Each row of a before or after table is a point. The points were changed in one or more steps. Then noise was added and the rows were shuffled. The steps act on columns, c1 being the first. Name the steps. A step turns or swaps two columns, mirrors them in a line or flattens them onto one, adds a multiple of one to another, or multiplies or shifts one. Angles are multiples of 10 degrees, from the lower column toward the higher: turns from -170 to 170, lines from 10 to 170 but not 90. Use the fewest steps. Two steps may share a column if one is a turn and the other turns, adds or multiplies; they go together, in the order done. Otherwise the lowest column goes first.
(in the rows, 128 means zero)

Before (11 x 3):
[[109 176 161]
 [103 153 136]
 [104 142 121]
 [168 133 157]
 [139  76 188]
 [105 153  92]
 [164  63 149]
 [119 181 139]
 [116 145 110]
 [ 73 143 137]
 [139 186 126]]
After (11 x 3):
[[ 93 169 126]
 [146  73 130]
 [181 141 128]
 [ 96 102 125]
 [159 121 127]
 [168  92 128]
 [146 121 128]
 [154 123 126]
 [163 115 129]
 [162  84 128]
 [ 67 164 126]]
Steps: turn c1 and c2 by -150 degrees; multiply c3 by 0

Before (8 x 6):
[[113 113 161 161  82 145]
 [ 96 183 103 156 135 102]
 [176 133 118 107 129 141]
 [126 124 171 189 174  99]
 [ 96  96 172 139 113 172]
 [109  80  82 113 147 139]
 [139  89 123 139 135 102]
 [127 167 133 173  93 167]]
After (8 x 6):
[[179 138 146  98 169 110]
 [136 173 131 160 162  94]
 [121 138 122  86 107 137]
 [165 164 131 113 148  84]
 [107 108  87 132 138 129]
 [173 186 121 123 101 177]
 [ 91 107 157  81 139 144]
 [114 155 171 185 104 134]]
Steps: turn c1 and c3 by -110 degrees; swap c2 and c4; swap c5 and c6

Before (9 x 11):
[[171 152 112 113 178 119 110 178 137 135 125]
 [190 133 130 117 117 107 113 135 155  97 104]
 [144 154 104 136 166 130 139 140 182 118 138]
 [113 108 161 128  97 123 122 144 104 127 196]
 [124  81 175 126  96 160  99 141 128 139 136]
 [169  94 109 153 136 104 100 150 157 123 132]
 [135 104 119  87 165  91 119 141 165 111 121]
 [ 45  79 159 140  85  82 105  46  78 153 108]
 [140  80 154 129  92 129 151 101 107 173 163]]
After (9 x 11):
[[113 146 162 129  99 123 120 145 103 127 194]
 [187 122 131 119 116 110 113 134 171  95 104]
 [134 150 120  90 163  88 117 139 172 111 123]
 [ 44 177 157 141  82  85 104  44  53 151 112]
 [144 104 104 139 170 128 137 141 185 119 136]
 [170 159 109 155 139 106 100 154 168 123 136]
 [125 173 176 126  97 162  99 144 128 139 135]
 [141 174 154 131  91 129 150  99 111 174 162]
 [170 104 116 114 177 115 112 178 146 131 126]]
Steps: add 0.3 times c1 to c9; multiply c2 by -1

Before (8 x 14):
[[120 145 157 159 121 182 113 108 192 181 133 136  81 111]
 [134 120 112 158 153 158 167 100  77 114  98 142 164 120]
 [126 158 152 152 158 135 142 103 159 158  83 113 101 117]
 [ 62 103 184 134 116 126  63 138  72  94 141  88 173 158]
 [109 104 151 116 106 120  82 118 139 116 137  67 161 160]
 [ 67 122 162 114 116 152 104 107 119 150 128 117 140 175]
 [125 157 145 102 110  86 118 112 137 137 166  89 139 106]
 [125 117  89 176 164 110 163  86 118 118  88 194 160  99]]
After (8 x 14):
[[111 158 156 150  97 133 108 100 155 151  84  97 112 119]
 [108 119 106 154 112 158  96  97  79 102 100 161 138 118]
 [190 101 183 130 104 127 198 136  71 120 139 175  85 161]
 [156 102 151 115 139 115 169 119 142 139 133 159  62 160]
 [141 158 143 102 144  89 133 112 139 138 165 138  88 104]
 [185 118 162 113 106 151 141 110 119 159 129 146 119 175]
 [113 115  91 173  91 104  97  86 116 104  91 161 196  98]
 [138 141 153 159 129 183 124 109 190 183 130  83 137 114]]
Steps: turn c1 and c5 by 150 degrees; mirror c7 and c10 in the line at 100 degrees; swap c12 and c13

Before (9 x 24):
[[ 80 101 132 118 107 136  89 116 190 136 130 104 157 180  56 161  61  81
   78 107 114 166  95 131]
 [ 97 107 186 116 115 116  62 102 111  91 130 166 120  90  87 127 135 186
   91 100 141  90 152 177]
 [ 71  93 117 131  92  95 112 141 178 127 144  66 136 162 125 139 106 117
  105 145 133 128 117 107]
 [102 168 112 125  92 143 106 138 138 174  91 188 107 117 156 113 175 101
  116 126 119 175 104 153]
 [ 87 146 170 118 142 125 104 111 106 133 185 164 126  81  87 125 144 176
   55 104 144 128 146 144]
 [ 96 123 124 136 113 127  79 135 158 122 126  58 178 190  87 149  99 107
   90 136 173 149 128 164]
 [131 127 164  95 120 110 108  85 139 127 159 152 103 110 100  77 155 149
   96  70 144 112 139 166]
 [105 193 133 129  96 116 123 161 127 124 142 150  94 121 142 138 168  99
  152 126 124 153 105 162]
 [110 127 112 107  78 117 150 166 131 161 148 181 122 154 134  85 178 115
  141 106 128 129  93 158]]
After (9 x 24):
[[111 144 112 112 174 115 148 165 121 164 149 185 124 153  91 153 181 116
  142 107 139 127  95 156]
 [128 133 161 114 139 108 112  84 126 129 159 151 105 108 103 184 153 145
   98  65 158 114 136 166]
 [105  75 131 130 180 118 125 157 129 124 144 151  95 123 127 113 169  98
  152 127 126 150 107 161]
 [ 97 149 185 126 132 112  59 103 111  88 128 166 124  90 154 162 132 186
   91 102 144  93 153 184]
 [ 82 158 134 112 140 137  89 118 175 136 132 105 154 180 203 161  61  81
   76 102 124 167  95 134]
 [ 90 106 175 133 122 124 104 112 110 134 187 167 128  82 153 164 144 177
   56 106 150 125 148 146]
 [ 95 137 128 164 142 126  80 138 182 125 128  59 177 191 171 147  98 108
   89 136 158 151 127 164]
 [ 99 104 118 120 179 144 103 134 131 173  91 188 107 115  96 119 178  96
  119 125 125 177 101 154]
 [ 71 174 115 133 152  93 110 140 179 129 144  63 138 159 141 126 105 115
  101 147 128 126 120 106]]
Steps: turn c2 and c5 by 160 degrees; turn c4 and c21 by -40 degrees; add 0.7 times c4 to c9; turn c15 and c16 by -130 degrees
